Each row is a point. Examples show where two turns around zero, p and q, send a point. Write where each new point lands after one turn and then the other. Backwards means that the second turn is done in reverse. Each puzzle has new turns, and all numbers are rounded.

Turn p:
[-0.5 -4.9] -> [-4.8  1.1]
[-1.3  0.4] -> [0.6 1.2]
[1.8 4.5] -> [ 4.2 -2.3]
Turn q:
[-1.3  0.4] -> [-0.2  1.4]
[-0.8  6.2] -> [5.3 3.3]
[ 0.1 -3.4] -> [-3.1 -1.5]
[ 2.0 -3.1] -> [-2.0 -3.1]
Where do these land?
q, then p: [2.4 1.9] -> [-1.7 -2.5]
p, then q: [-1.0  3.7] -> [ 2.0 -3.2]
q, then p: [0.5 3.4] -> [ 0.5 -3.4]
p, then q backwards: [ 0.7 -4.9] -> [-1.9 -4.6]
q, then p: [-2.7 -4.0] -> [1.4 4.6]

Turn p:
[-1.1  1.6 -0.7  3.1] -> [3.1 0.8 1.5 1.1]
[-1.0  4.3  2.8  0.1] -> [ 1.6  3.3  1.5 -3.4]
[ 2.0 -4.2  0.5 -0.4] -> [-3.5 -2.8  0.6  1.4]
[ 1.1  5.7 -1.0  0.8] -> [ 4.8  0.3 -0.1 -3.5]
[-1.1 -7.3 -1.7 -3.6] -> [-5.9 -1.6 -3.6  4.4]
Turn q:
[-4.8 -0.5  4.8 -1.6] -> [-4.1 -2.7  3.9 -3.1]
[ 2.2  1.5  4.3 -1.7] -> [-2.0  0.4  3.8  3.2]
[-0.6  2.6 -0.8  0.1] -> [-1.9  0.2 -1.9  0.7]
[ 0.5  3.8 -0.9 -2.7] -> [-3.2  3.0 -1.2  1.4]
[ 1.3 -3.1 -2.6  0.2] -> [ 3.8  1.3 -0.6 -1.2]
[ 1.4 -4.2 -4.7  5.8] -> [ 7.3 -2.4 -4.0 -0.8]
Where do these land?
q, then p: [ 1.9  5.3  3.5 -0.2] -> [2.3 3.3 3.5 4.0]
p, then q: [ 3.0 -0.5 -1.2  2.5] -> [ 2.8 -0.8  2.9 -0.2]
p, then q: [-2.4 -1.0 -3.1  0.2] -> [ 2.0 -1.0 -3.1  1.3]
q, then p: [-2.7  1.6  3.4  2.6] -> [-3.0  1.1  0.3  4.2]
q, then p: [ 0.2 -5.5 -2.6 -5.1] -> [-0.5  0.3 -1.5 -7.8]

Turn p:
[ 5.5  3.3  0.4 -0.2 -6.5  1.8  1.6  1.2] -> [-0.2 -2.9  0.8  0.6 -3.1 -4.1 -5.5  5.0]
[ 0.2  3.6  2.0  5.8  1.6 -1.1 -0.5  2.5] -> [-1.6  3.4 -2.9  3.3  2.5  0.9 -0.2  4.5]
[-2.7 -2.1  1.8 -4.2  1.2 -1.7  1.7 -6.4] -> [ 3.9 -0.3  0.1 -2.1  1.1 -3.9  3.4 -5.8]
[-3.2  1.1 -1.3  0.2  0.9  2.6  0.4 -4.1] -> [ 0.9  3.3  1.4  1.7 -0.1 -1.2 -0.8 -4.4]
[ 5.8 -1.9  2.7  4.3 -3.0  3.3 -0.3  5.4] -> [ 0.4 -2.4  2.2  3.2 -2.9  2.3 -0.6  8.8]
[-4.4 -2.6 -1.9 -2.6 -1.8 -3.1 -1.0 -4.7] -> [-1.9 -1.5 -0.1 -0.9 -0.5 -3.0  3.4 -6.7]
[ 1.0 -1.5 -0.5 -2.2  2.5 -0.5 -4.3 -0.5] -> [ 0.4 -3.2  0.9 -0.1  3.1  2.8  0.3 -2.2]
[-0.3 -1.4 -4.9 -2.1  0.3 -1.9  3.5 -3.9] -> [ 1.4 -0.5 -3.2 -1.9 -3.8 -0.8 -0.5 -5.5]
[-0.9  2.3  0.5  2.4 -1.3  2.3  1.1  5.2] -> [-2.7  3.3  1.3 -0.2 -1.1  1.0 -1.5  4.7]
[-1.0 -0.8  1.1 -1.4  5.9 -1.7 -2.0  5.3] -> [-0.7  0.8 -0.6 -3.6  4.4  5.9  2.1  1.6]
Turn q:
[ 0.5 -3.7  2.2 -3.1  2.9  2.2 -2.1 -6.8] -> [ 0.5 -0.2 -4.1 -7.2  0.5  4.7  0.9  0.3]
[-0.8 -0.4  1.7  3.9  1.7 -3.6  0.1  1.9] -> [-1.2 -2.8  0.4  1.1  2.6 -3.4  2.1 -2.1]
[-3.3 -2.7 -3.1  1.4  0.4 -0.6  1.9  2.4] -> [-3.2 -0.6 -2.7  1.9 -2.2 -3.7 -0.6  0.3]
[ 0.7  4.9 -2.6 -5.1  2.0  1.9  0.4  1.4] -> [ 1.5  7.2  2.2 -0.4 -2.6  0.1  0.2 -0.6]
[-0.7  2.0  2.7 -2.5 -3.3  0.0  2.8  4.5] -> [ 2.8  0.2  4.1  0.4 -1.1 -3.8 -3.9  1.0]
[ 1.0 -0.8 -1.5 -0.7 -2.9  1.3  4.2 -1.1] -> [ 0.1 -1.6  1.1  0.3 -4.5  0.9 -0.7  2.8]
[ 5.9  2.5  3.0  0.9 -0.4  7.8 -2.7 -1.9] -> [-1.3  2.3  5.0 -2.3  4.0  7.3 -1.0  3.9]
[ 4.4 -1.6 -3.9  1.7 -1.1 -3.3 -1.6  5.2] -> [ 1.2  0.7 -1.0  6.2  2.1 -2.8  3.4  4.1]
[ 1.4  0.8 -1.8  0.4  3.0  1.0 -2.9  1.3] -> [-1.5  3.6 -0.6  0.8  2.5  0.5  2.0  0.2]
[-3.6 -0.9  0.8  6.3  1.1 -6.3  0.9 -3.4] -> [-1.9 -7.0 -2.0  1.4  0.3 -1.2  3.2 -6.1]
[-5.5  0.0  2.5 -3.3 -3.4 -0.3 -0.9 -3.4] -> [ 2.9 -1.7 -2.3 -2.3 -1.8  1.4 -5.5 -3.7]
Where do these land?
q, then p: [-1.1  0.5 15.6  1.7  5.1  1.9  2.8 -0.2] -> [ 7.2 -4.5  3.1 -8.7  8.2 -0.5  6.6 -4.2]
p, then q: [-2.4 -1.3  2.3  0.5 -3.2 -1.2  1.6  0.6] -> [ 1.9 -1.8  1.2  0.7 -2.4 -3.4 -0.5 -1.1]
p, then q backwards: [ 3.6  0.5 -0.7 -0.9 -1.9 -1.5  2.4  1.2] -> [-1.1 -3.9  0.4 -1.7 -1.8  0.3  2.1 -0.5]
p, then q backwards: [ 0.2 -3.5 -4.9 -3.3  0.2 -3.4  1.3  0.2] -> [-3.3 -1.4  0.7  0.0  1.7 -1.1  2.0 -6.3]
p, then q: [-0.2  1.7 -2.7  0.5 -0.7  2.1  0.3 -5.2] -> [ 1.0 -2.7 -0.8  1.7  1.8  4.3  1.9 -2.2]
q, then p: [-1.8  3.2 -0.6 -0.4  1.1 -1.7  0.2  1.5] -> [ 0.7  0.1 -2.2  1.9  1.3 -3.1  0.0 -0.6]
q, then p: [ 0.1  0.5 -2.5 -2.5 -0.2  5.1 -5.6  1.5] -> [-2.5  3.3  0.9  1.4  3.7  2.5 -5.7  0.0]
q, then p: [ 0.1 -1.1 -4.0  2.5  0.7  2.0  0.6  1.2] -> [-3.6  3.8  0.0  0.3 -1.1 -0.1  1.0  0.3]
q, then p: [ 1.4 -0.5 -2.5  2.0 -1.0 -3.3 -3.5 -0.7] -> [ 1.7  2.1 -2.3  2.7 -3.2  2.6 -0.6 -0.2]

Turn p:
[-0.1  5.1 -3.6  6.7 -2.9  4.3  0.0 -1.2 -0.3 -3.8  1.3] -> [-4.3 -0.5 -0.2 -1.9 -1.6  4.1  2.8 -3.5 -7.5  2.5 -2.2]
[-0.2  3.3  0.0  3.0 -1.0  3.6 -0.4 -4.4 -1.7 -0.2  4.7] -> [-0.2  1.5  1.7 -4.7 -0.3  2.2  0.4 -5.7 -3.5  1.0  0.1]
[ 3.4  3.5  3.9  1.7 -2.1 -4.8 -1.8  0.7  1.9 -4.4 -0.5] -> [-0.5  2.2 -2.4  1.5  0.8  1.4 -5.4  2.7 -5.7 -3.2 -1.1]
[-4.7  0.3 -3.0 -2.8  4.0  1.2 -1.8 -0.8 -0.2 -1.2  2.4] -> [-2.1 -2.2 -0.8 -4.9  1.8  1.5  2.5  0.2  3.3 -0.5  3.1]
[-1.6 -0.3  3.9 -5.4 -0.1 -3.2  2.5  3.4  0.2  2.0 -6.4] -> [ 2.7  2.7 -0.4  3.6  1.8 -5.2  1.0  7.4  1.9 -0.1  1.5]
[ 2.8 -4.6  3.9 -1.4 -3.0  1.5  0.2  3.5  0.0 -1.8 -0.6] -> [ 1.1  1.9  0.1  3.4 -4.8  0.3 -4.2  2.5  1.6  2.7  0.9]
[-0.5 -2.9  3.5 -4.3 -1.0 -2.2  3.7 -0.6  6.3  4.0 -1.7] -> [ 2.9  3.3  4.4  3.9  4.6 -0.4 -1.5  3.7  4.9  0.5 -1.4]
[ 2.3 -3.2  2.1 -3.4  1.3 -2.3  0.8  2.9  6.4  3.0 -3.6] -> [ 1.7  0.8 -0.7  6.3  4.1 -0.7 -2.6  3.8  5.1  0.9 -1.4]
[ 5.4  6.1 -2.2  1.0 -3.1  1.2 -2.6 -3.0 -1.4 -2.8 -0.4] -> [-2.0  3.3 -4.6 -3.1 -1.2  0.5 -0.6 -2.6 -5.0 -0.3 -5.4]
[-0.7  0.3 -1.3  4.5 -2.6  1.1 -4.8 -3.4 -1.3 -0.5  0.1] -> [-4.4 -1.8  1.4 -2.7 -1.0 -1.8 -2.1 -3.5 -3.3  0.6 -1.7]
[-2.8 -1.5 -0.9 -0.3  6.5  0.9  0.3  3.5 -4.4  4.5  1.4] -> [ 2.6 -4.0 -1.6  0.6  0.1 -2.6  4.1 -2.9  3.4 -0.4  6.2]
[-1.7 -3.5 -3.8  0.0 -1.2 -1.1  1.7  2.4 -3.1  2.1  3.3] -> [-0.7 -1.5  2.4  1.4 -4.3  0.2  3.3 -2.0  3.3 -3.1  1.5]
[-1.5 -2.6 -2.5  0.7  5.0 -0.2  2.1 -3.0 -2.5 -1.0  0.0] -> [ 3.1 -5.7  0.7 -3.4 -0.3  0.4  2.2 -0.1  1.4 -0.6 -0.3]
Turn q:
[-6.5 -3.4 -2.7  0.3  0.3 -1.9  1.4  2.8 -0.3 -3.8  0.1] -> [ 0.5 -5.6 -1.6 -2.1  0.3  3.7 -3.8  1.2  2.4 -2.9  2.6]
[ 0.9 -2.4  0.9 -0.5 -0.3  1.6 -4.0  0.8  1.5  2.2 -0.2] -> [ 2.9  1.1  0.4  2.1  2.1  2.2  0.3 -2.0 -0.8  1.2 -2.1]
[  1.8  -1.2   5.6   1.7 -10.8   0.7   7.4  -1.3  -1.8  -3.3   2.4] -> [-4.9  4.2  1.7 -2.5 -3.2  1.9  7.0 -5.0  5.6 -4.3  6.6]
[ 1.1  2.4  3.5 -2.4  2.4 -1.8  1.1  2.5 -1.3  2.4 -2.1] -> [ 2.3  1.8  2.4 -4.3 -1.9 -2.0  0.1  1.3  0.0  1.3 -3.0]
[-0.5  0.6  1.8  0.9  3.5  0.4  4.6 -0.2 -3.3 -0.3 -5.6] -> [-3.3 -0.1  4.6 -2.0 -4.4 -0.1 -2.4  3.1  1.2 -0.5 -2.8]
[ 1.1  2.2 -0.9 -0.6  2.5 -3.3 -2.1 -6.1 -1.8 -0.8 -4.6] -> [-1.9 -0.8  0.5  2.4 -4.0 -5.4 -4.7 -2.0 -1.4  2.2 -1.8]
[ 0.3 -4.0 -3.0  0.9  3.3 -2.9 -0.1  3.3  1.3  3.5  0.8] -> [ 2.2 -5.6  1.1 -1.5  1.7  2.5  1.1  0.7 -3.6  2.0 -1.6]
[ 1.5  1.7 -2.9  0.9  3.5  1.3 -2.7  3.2 -2.7 -8.6  2.7] -> [ 3.6 -0.2  0.9  3.5  0.2 -1.4 -3.4  6.3 -0.4 -0.9  7.3]
[-1.4 -1.6 -3.7 -3.4 -0.4  1.9 -2.6 -4.2  7.1  2.6  2.4] -> [-1.4 -1.2 -3.9  2.3  8.3 -1.3 -0.6 -3.9 -1.9 -0.4 -2.7]
[ 1.3  0.6 -4.0 -1.5 -4.2  1.7 -1.7 -0.3 -0.2  3.3  1.1] -> [ 1.3 -0.1 -3.1  3.0  0.6 -0.9  3.9 -1.7 -1.8 -3.1 -1.9]
[ 1.4  2.6 -1.9  2.2 -1.9  0.8 -1.5  3.6  2.5  0.0  0.0] -> [ 2.3 -0.9 -1.6  2.4  1.1 -0.6  3.7  2.5  2.5  1.2  0.0]
[-1.1  2.6  7.3  1.6  2.1  1.6  0.1 -4.0 -0.9  2.8  3.0] -> [-3.4  7.5 -1.5 -3.1 -0.7  1.3 -1.0 -0.4 -1.6  4.2 -0.5]
Where do these land?
q, then p: [-5.6 -4.9 -1.3  1.9  0.4  1.9 -2.3 -5.5  6.3 -2.2 -0.3] -> [-3.7 -7.6  1.2 -4.0  4.5 -0.7 -0.6 -3.8  2.2  3.8  1.2]
q, then p: [-0.8  2.3  1.7  4.5 -6.2  0.3 -2.5  4.1 -4.6  0.6  2.5] -> [-1.1  4.7  0.7  2.4 -2.7  5.6  4.2 -2.9 -1.3  1.6 -4.5]
q, then p: [-2.1  2.6 -2.1 -0.9 -6.7  3.8  1.6  0.2  1.0 -4.3  1.8] -> [-2.4 -2.5  0.0 -0.7  1.7  8.7  1.3  1.7 -1.4 -1.6 -0.8]
p, then q backwards: [ 0.8 -1.2 -4.5  3.0  3.1 -0.5  5.4 -0.8 -1.5  1.6 -4.4] -> [ 3.4 -0.3 -5.1  0.6 -1.8 -2.0 -0.9  4.2  1.9  4.6 -2.6]
q, then p: [-0.8 -1.9  2.0 -2.4  2.9 -7.5 -2.7 -0.3 -3.4  1.9 -0.1] -> [ 0.4  3.8 -0.6 -2.5 -3.3 -5.4 -3.3 -2.2  3.3 -1.5 -3.3]
p, then q: [ 1.9  2.0  1.5 -2.5  0.4 -0.7 -1.7 -1.6 -2.6  4.3  0.0] -> [-0.5 -1.8 -0.7 -0.1 -0.5 -5.9 -0.9 -0.9 -1.1  2.0  1.4]
p, then q: [ 4.7 -0.2  0.7 -0.6  1.5 -1.5  1.7 -0.6  0.4 -3.1  4.8] -> [ 0.6  2.8  1.3  6.5  1.8 -1.6  0.4  0.7  0.4 -2.3  0.7]
q, then p: [ 4.3 -0.2  4.3 -0.1  2.0  0.1  2.8 -2.5  0.1  0.5 -5.6] -> [ 0.9  3.4  3.3  0.7  4.0 -4.5 -2.5  2.9 -2.9  0.3  2.1]
q, then p: [ 3.1 -0.7 -0.5 -3.1  0.2  2.5 -4.3  3.6  1.1 -0.4  0.9] -> [ 4.3 -1.3 -4.4  1.6  0.1  1.2 -1.8 -2.0 -2.8 -0.1 -1.2]
p, then q: [-4.0 -3.2 -0.6 -0.8 -1.2 -1.8  4.9  3.9  3.3  5.6 -0.9] -> [-3.6  0.6  2.0 -3.4  1.3  3.2  2.6  2.6  3.3  6.6  2.3]
q, then p: [-4.2  3.4 -2.0 -0.3  1.7 -1.6 -5.0 -2.8  4.0 -0.7 -0.8] -> [-4.0 -5.0 -1.8  1.4  2.5 -2.6  0.1 -2.7  2.5 -2.6 -2.9]
p, then q: [ 2.6  2.1  0.8  1.3  1.7  4.9  2.2  2.4 -4.0 -3.6  2.0] -> [-1.4  1.5 -1.4  2.4 -0.8 -0.7  5.3 -0.8 -3.7 -5.4 -0.4]
